Each row is a point. The window is the flat piece filled in between its corners: a triangle in 3 columns, a solid with four corners in 4, and so on. A path goes straight from each point to the next, and from the last back to the first. List the points from which the path goes on through the window.
In the rows, 128 means zero.

Window (3 x 3)
[[217 107 115]
 [108 143 153]
 [112 156 121]]
Path:
(1): [109 201 152]
(2): [116  89 146]
(3): [105 102 132]
(4): [140 157 147]
(5): [137 179 178]
(6): [123  98 108]
(7): [ 95 115 116]
(8): [182 150 123]
(9): [120 160 183]
(10): [ 65 139  91]
(11): [ 93 136 130]
(12): [168 147 177]
Through the window after points: 1, 3, 5, 7, 11

Window (4 x 4)
[[118 159 102 158]
 [141 101 155 101]
 [155  82  94  76]
 [105  97 160 106]]
Path:
(1): [121  83 156  33]
(2): [161  91 111  49]
(3): [125  93  93 142]
(4): [164  65 117 100]
(5): [137 107 124  85]
(6): [183 170 120  87]
(7): [101  79  82 130]
(8): [143  99 129 120]
(9): [136 116 115  77]
(10): [110 188 132 125]
(11): [123 115 135 136]
(12): [140  92 140 145]
Through the window after points: 2, 4, 8

Window (6 x 6)
[[115 127 172 135 116 109]
 [171 135 155 160 185 103]
 [126  57  75  87  74 185]
 [112 133 104 220 130 152]
 [123 107 115 122 131  91]
 [133 119  86 119  58 154]]
Path:
(1): [ 73 112 135 111 138 166]
(2): [158 106  81 162  75  94]
(3): [171  72 101 144 112 110]
(4): [119 156 125 127 115 160]
(5): [105 126 135 135 154 131]
(6): [148 103 131 141 127 100]
(7): [168  62 129 149 103 131]
(8): [ 75 155 133 107 119 121]
(9): [ 89 149 143 122 165 134]
(10): [158  90 155 160  73  88]
(11): [150 108 104 164  35 140]
(12): [119 130 101  97 126 146]
(13): [112 102  34 103 140 214]
(14): [129  76 116 112  80 141]
(15): [159  69 114 140  81 118]
(16): [122 125  86 124 110 160]
Through the window after points: 3, 7, 9, 11, 13

Window (8 x 8)
[[111 118 151 141 106 121 142 133]
 [ 80 150 109 133 220 100 117 113]
 [170 170  89 123 120  83 113 161]
 [130 129 129 122  70 140 106 207]
 [ 50 126  53  67 178 138 153  78]
 [107 118 101 174 150 138 118 129]
 [164 198  97  79 149 149 148 136]
 [110 160 113 128  90 143 182 182]]
Path:
(1): [111 196 118 128 101 117 117 157]
(2): [ 75 196 104 142  95 145 156 111]
(3): [154 155  95  84 191 122 136 135]
(4): [152  87 135 141 188 133 107 173]
(5): [109 158  84 153 120 122 129 123]
(6): [112 221 121  99  78 137 139 126]
(7): [147 103  96 140 132 136 142 184]
(8): [139 130  92 112 122 125 143 149]
Through the window after points: 4
